Each row is a point. A path goes straight from each point to the next, and from the last back to the first. The post is the endless flat space through its rows: a point in 2 columns, a line in 3, a plane in 4, and so on, so that a path can go around it. Count how often the path circles the post. Going back the other way cancels.

Post (2 x 3):
[[ -3   5 -33]
 [  1  12  35]]
Path (26 x 3):
[[ 17  53  29]
 [-14   9 -60]
 [-34 -19  20]
 [-13 -36 -54]
 [ 24   5   2]
 [  8  23 -53]
 [  0  27  16]
 [-16  18  10]
 [-15 -14  27]
 [  1 -17   4]
 [ 31  16  31]
 [ 12  37 -26]
 [-16  50   2]
 [-14  -2 -39]
 [-12 -19  26]
 [ 13  -2  23]
 [ 29  23  21]
 [  3  52 -18]
 [-35  22   7]
 [-37 -14  -5]
 [-13  22  31]
 [-21  34 -28]
 [-36  -4  11]
 [ -8  -9  -5]
 [  8  -3  15]
 [ 42  21   9]]
Times around: 4

Post (7 x 8):
[[ -6  -4 -15  10  -1 -16   5  11]
 [ 33 -11  13 -20  30 -44  17 -60]
 [-11   8   2  -2   4  36 -10 -22]
 [ 19 -10  16   6 -10   9   2  12]
 [ -5  -4  -6  -4  14  40 -10  17]
 [-18   1   0  -4   0  38  17  10]
 [ -7 -10 -15  45  16 -17  21  21]]
Path (18 x 8):
[[ 24 -23  15  17  13  26   5 -15]
 [  4 -18  -5   2   6 -15   3   9]
 [-25  10  18 -11 -13  17 -11   1]
 [ 16  -9  -4 -13  35 -24  24   9]
 [  5   5 -17  17   0 -12  -1   3]
 [ 39 -19  11 -36  13  17  -8 -10]
 [ 25 -35   4  29  39  20  -4  -1]
 [ -3  -8   5 -17  -2   7 -12   2]
 [-12  -8  15  14   5  36  -2   8]
 [-12  -8 -10   8  12  -2  14 -15]
 [ 31 -17  11  -5  -5  15  35  10]
 [ 14  11   4 -18  -4  24   5 -10]
 [ 16  -8   5   7  30  -6  18  21]
 [-25 -12  14 -16  28  19   6  10]
 [-23 -16  19  -5  13  25  12 -10]
 [-12  -1  -4  -1   9   5  -8  30]
 [ 33   2  13   6  28  -4  19   3]
 [ 32  -3   0  10  19  12 -19  -9]]
Times around: 1

Post (13 x 14):
[[ 20   8   0  11 -12   8   9  22  26 -24   5   8   1   9]
 [ 19 -16  12  18  -7  11   3 -14   8 -20   2   1  10  -4]
 [ 15   4  -1  26  -3  33 -17  16   3  -7   1   2   1  -7]
 [-32  -6   4 -44  13   3   3 -12 -14   0  16 -28  -7  13]
 [  6  -9  25   7 -17  33  -7  21  21 -11 -14   1  12  -3]
 [-26 -14   7 -32 -25  -7   4  -9 -14   6   7 -13 -27  14]
 [ 16  -4  16  22 -21  29   6  19   8  -5  33  -2   8  -2]
 [-16  -5  -5 -48 -20   9  20  -8 -20  -8  -5 -30 -16  -3]
 [-22  -2  18 -43   2   8   0  -3 -23 -18   7   9 -25   7]
 [ 16  -5  14   0   6 -30  16  24 -26  -9  -5  -3  27  21]
 [ 35   3  26   9  -8   8 -15  18  17 -12   4  -7   2  -4]
 [ -9  -5   2 -21  -8 -24  14   8  -1   0  12  13  26  -7]
 [-11  -1   7 -44   6   5  28 -24 -13  23   4  -8 -15   8]]
Path (28 x 14):
[[-29   3  11 -25  10  10 -11  39   8  -8  31   3  -7  16]
 [  7 -21  31   0  -2 -13  14  -4 -23 -13  22 -12  -9  19]
 [ 25  11  -1  25   1  17  22  -4   1  -4 -10 -43   5  14]
 [ -3  -8  28  17  23  33   1  -8 -39  14  12   3  18  23]
 [-21  -6  13 -30  -6  23   3   4   7 -15 -24  33 -14  11]
 [ 42 -14  11  16 -16 -17  14  12 -24 -18 -20   7 -21  18]
 [ -7 -10   7 -23  22  -6  19   9  -8  -8  -9  -7  16 -13]
 [ -2 -29  31  28 -28  28  21  60 -29  -9 -14  12  25 -12]
 [  1   4  -1 -25   6  35  -1  27  -3 -42 -18  -6 -33  17]
 [-17 -19  16 -28 -21   2  -3  -6   1 -29  37  28  20 -15]
 [ -2  -3  26  -8 -23  29   8  23 -37 -11 -34  13   5  13]
 [  8  18  25   5   4  26  33 -10   2   5  25  -2   6  -2]
 [  4  24  29 -29   6  -9  -5  39   5 -11   3  11 -35  14]
 [  6 -13 -17 -17  -2 -12  38 -22  39 -19  10   1  21  -9]
 [ 18   2 -10   9 -15  16 -26  36  -5 -18 -12  10 -20  25]
 [  1  32  14 -28 -29  10  14  19  -7   5  16  14  -4  14]
 [-22  11  43 -43 -14   6 -13  -4  36  19   1  -2  -1   6]
 [-17 -22  27 -17 -56   8   2  28  -8 -15  11   9  13   0]
 [  8 -14   2 -14  -6  -1  -4   9   0   3   8  -6  39 -29]
 [  7 -16  13  -6 -13  -3  10   6  18   6 -16 -22  -6   7]
 [ -4  10  23 -17  18  -2 -13  -4  12  -3  29  25  -1 -14]
 [ -2  22  18 -18 -18   5   9   4  22  13  13 -16  22  -9]
 [  7   4  -2 -30 -21   5 -11 -18  -5 -11   8  -7   9  -9]
 [  1  14 -13 -29  -3  10  -5  16  15  16   8 -11   2  18]
 [  1  14  16 -41  -7  15  11 -17   8   4 -13  22   9 -20]
 [ 30   3  46  11 -24   7   3  30  19 -18 -22 -21  -5  17]
 [-14 -10   0  13 -52  13  18  27  -7   0  15  17 -16 -17]
 [  2 -15  20 -18   1  16 -11   7  -8   2 -19  23 -35   1]]
Times around: 0
